Each row is a point. To make a cloud, some directions were put in groups of two or more. Within a group, all points are equally far from the middle, so they leave a hole (a ring in 2 directions, a hollow ball in 3). The other directions are filled evenly. Then the cloud was stretched, turned, moved and blurred a little. Count the holes, and give their numbers of directions, smallest first.
In the rows, zero is written as 128.

Cloud (20 x 3):
[[148 154 147]
 [ 90 150  53]
 [202  44 167]
 [ 80 163  99]
 [ 77 138  92]
 [113  42 156]
 [163 112 149]
 [ 56 182  80]
 [113 110 129]
 [ 95  98 143]
 [172  85  91]
 [165 148 133]
 [175 103 185]
 [153  88  85]
 [143 161  97]
 [167  93 134]
 [105 108 156]
 [108 121 109]
 [123 138 121]
 [145 131 181]]
Holes: 0

Cloud, 31 rows:
[[145 172  86 172]
 [194  86 116 128]
 [120  60 101 136]
 [126 141  70  94]
 [102  77 154 150]
 [ 64 141 120  96]
 [ 88 152 183 115]
 [128 182 107 179]
 [196 115 140 170]
 [ 97  69 112 147]
 [114  59 117 135]
 [193 107 117 175]
 [ 84 130 113  79]
 [123 110 182 175]
 [ 56 154 130 119]
 [197 125 139 124]
 [ 96  74 133 155]
 [117  64 146 120]
 [ 76 128  86  98]
 [177 147 175 151]
 [ 81 131  98  85]
 [ 76 164 127 177]
 [ 65 138 113  96]
 [176 117  88 182]
 [138 194 116 148]
 [164  79 124  93]
 [188 106  98 176]
 [148 149  60 142]
 [117 112  52 122]
 [149 165  83 173]
 [120  67 147 111]]
Holes: 2 (2, 2)

Cloud (80 x 8):
[[121 162 186  98 124  81 140  93]
 [ 68 123 127 168  90  77 125 125]
 [160  98 159 113 114 116 194  58]
 [ 54 115 183 153 103 127 113 176]
 [141  96 129 122  48 130 130 112]
 [178  97 159 182 173  96 132 178]
 [127 180 120 128  94 149 178 152]
 [ 91  91 185 195 105  71 102 139]
 [ 93 127 169 199 159 156 103 173]
 [133  77 120 211 100 134 150 116]
 [ 97 123 149 101 170 117 146  47]
 [145 113  83  88 100 175 183 106]
 [149 128 192 157 170 146 155 107]
 [ 99  78 123  85 130 149 189 138]
 [116 176 142 161  85 128  78 107]
 [ 96  87 140 127 147  91  76 143]
 [ 83 136 178  89 159 121 212  95]
 [128 100 123 108 132 109 142 165]
 [ 77 145 187  90 145  71 188 109]
 [ 90 102 163 173  85 115  65 144]
 [ 83  85 131 143 145 122 160  73]
 [ 87 108 111 184 120  89 150 108]
 [ 65 135 179 101  88 130 126 163]
 [189 102 136 132 115 161 119 127]
 [140  38 162 151 167 135 117  99]
 [165 107 114 149 148 106 168 144]
 [187 124 106 148 134 179  83 142]
 [138 142 128 156 150 191 100 146]
 [113  77 143 131 127 123 143 176]
 [100 150 133 159 112 152 111 191]
 [ 99 120 149 172  75 109 210  95]
 [184 135 172  97 152  89 132 121]
 [ 70  85 157 188 117  97 150 128]
 [130 159 154 117 112 128 182 160]
 [141 108  99 108  88  84 132  68]
 [ 69  59 164 112 156 151 155  86]
 [115  88 143 110  60 108 133 128]
 [156 102 145 195 136 111 120  76]
 [178  80 169 128 110 146 122 132]
 [ 67  92 192  97 131 178 156  97]
 [137  82 160  61 131 173 148 112]
 [165 130  80 165 105  73 130 144]
 [104 185 127 113 107 116 118 159]
 [ 89 143 138 192 144 142 117 140]
 [139  73 130 135 182  70 168 122]
 [165 114 137 249 117  80 117 165]
 [135 165 112  98 141 167 105 102]
 [173 131 135 130  99  74 141 129]
 [142 168 165 174 110 127 111 198]
 [139  80 145 125 185 181  91 135]
 [179  67 183 143 120 137 152 105]
 [165 189 144 168 110  97  87 108]
 [159 137 152 160 125 130 192 135]
 [133 166 169 170 110 118 151 170]
 [ 97  83 146 188 145 131 135  94]
 [126  85 115  71 128 102 120  86]
 [ 99 103 193 175 139 140 156  94]
 [170 129  96 138 189 139 129 162]
 [ 98 107 130 212 111 172  92 128]
 [153  89 146 127 148 114 213  96]
 [ 97 172 169 153  63  79 135 115]
 [158  62 202 155 147 129 189  92]
 [142 188 115  86 121 133  96 112]
 [148 136  88  79 163 175 129 107]
 [177 113 111 203 101 158 143 174]
 [107  93  86 181 111 150 123 147]
 [103  90 115 101 153 155 110  87]
 [173 114 146  69 132 160 189  93]
 [194 150 101 148 140 181 104 137]
 [134 144 140 194 107 119  91  81]
 [143 107 107 142 110 181  88 128]
 [ 94 170 156 118  62 144 107 110]
 [125  99 118 159 108  61 109 124]
 [165  73 120 200 111 152 122 116]
 [157 167 159 188  68 115 113  95]
 [174 143  93 128 156 145 163 138]
 [183 121 140 130 121 157  85 151]
 [173 117 115 144 157 113 181 124]
 [164 138 139  90 203 154 153 106]
 [160 133 177 116 146 153  81 155]]
Holes: 2 (2, 3)

Cloud:
[[153 167  80 100 112 135 119  89 112]
 [199  52 104  92 107 154 183  77 148]
 [132 120 171 103 104 139 178  93 152]
 [157 155  70  72 130 151 148 107 109]
 [124 113 176 196  73 160 138  98 126]
 [ 92  70  67 160 143 111  96 172 177]
 [141 158 190 119 148 129 133  43 179]
 [166 105 157 112  75 193 135  95 196]
 [123 104 105  74 173 181 171  75 109]
 [147 113 131  87 152 176 189  37 102]
 [ 65 138  54  56 152 124 107 168 113]
 [117  88 167 128 134 190  70 171 210]
 [205 104  87 145 130  90 159  98 182]
 [123  61  79 174 184 107 124 132 127]
 [ 75  75 149 146 146 173 158 137 124]
 [156 187 155  99 133 118  65 112 165]
 [ 99  69 164 134 139  99 133  66  90]
 [192  96  82 155 170 129 169  63 137]
 [107 112 119 164 106 154 151 166  72]
 [130  42  99 130 150 112 149 152  96]
 [132  75 105 123 150 160 224  56 113]
 [ 79  63 153 174 125  98 193 118 121]
 [ 85 133 153  89 129 107 184 127  79]
 [ 92 124 143  93 105  92 144  90 176]
 [157 116 188 170 175 161 106 136 212]
 [ 59 116 133 167 153  94 118 166 146]
 [143  80  98  81 186 170 164  64 113]
 [115 155 172 119  58 139 167 130  60]
 [104 158  97 115 176  55 159 157 116]
 [101 124 190 115  62 153 167  91 106]
 [ 88 172 142  76 107  80 118 100 130]
 [189  70 138 201 142  80 145  64 137]
 [ 95 106 166 102 187  98 136 149 149]
 [132 119 133 132 167 133 168 141  58]
 [ 50 126 114  92 160 101 113 178  92]
 [116 138 165 162 219 113  84 103 192]
 [133 148 123  69 131 210 145  65 117]
 [112 120 126 175 118  65 120  95 113]
 [157 150 135 158  88  78 208  39 109]
 [170 118 126 147 129  79 178 128 125]
 [146 144 166 146 102  79 146 146 120]
 [159 122 129  93 117 143 180 117 101]
 [164 158  70 122 110 148 126  93 163]
 [121 169 110  70 153 115 164  88  79]
 [163 112 147 158 118 111  88 117 130]
 [ 35 114 138  95 145 136 144 133 112]
 [162  88 112 117  84 122 108  92 135]
 [124 141 146 160  73 128 187 119 126]
 [108 213 130 117 179 142 119 128  73]
 [ 90  83 154 123 135 119 109  77 143]
 [130 138 113 141  75 146  84 162 134]
 [ 46 113  96  82 174  77 114 181 110]
 [ 94  99 153 114  82 172 125 132  88]
 [ 92 107 161 133 116  78 115 110  91]
 [123 124 116 165 158 160 137  86 106]
 [113 121 172 122  73 187 110 155  97]
 [197  99 128 177 148 175  95 121 128]
 [134 133 157 149 216  97 114  73 195]
 [194 141  67  90 157 118 113 110 169]
 [173 153  75 119 109 112 161  77 129]
 [184  83 118 102 133 170 154  29 178]
 [204 102 124 119 126  99 153  55 126]
 [153 177  78  89 164 128 117 105 122]
 [146 141 169 102  62 151 136  78 117]
 [188  95 131 177  67 169 126 132 199]
 [142 109 181 135 140 160 156 125 187]
 [170  97 142 159 155  95 122 105 239]
 [ 83 147 146 102 169 206 140 157 150]
 [ 85 138 132 114 211  83  90 199 125]
 [ 73  85 157 112 198 104 165 130 134]
 [132 139 112 158  70 121 147  90  99]
 [163 156  93  89 102 141 141 143 134]
 [ 97  52 186 144 163  95 150 111 131]
 [123 138 108  77 221 143  91 124 128]
 [159  45  74 165 165 125 176 135 107]
 [160  88 115 169  79 110 113 127 136]
 [169  97 198 140  85 206 105 123 128]
 [120  54  94 103 204 130 106 150 132]
 [142 154 202 110  66 154 158  49 104]
 [124 142  88  48 125 165 140 127 144]
 [ 48 157 117  58 168 165 124 140 121]
 [205 178 119 110 145 167  69 128 175]
 [ 62  64  88  90 148 130 103 134 131]
 [117 159 105 122 175 127 153  79 151]
 [153 125 104 132 132 165 194  55 133]
 [166 161 184 169 141 112 113 121 218]
 [116 157  77  45 178 113 125  95 138]
 [134 181  83 110 146 133 149 117 103]]
Holes: 2 (2, 4)
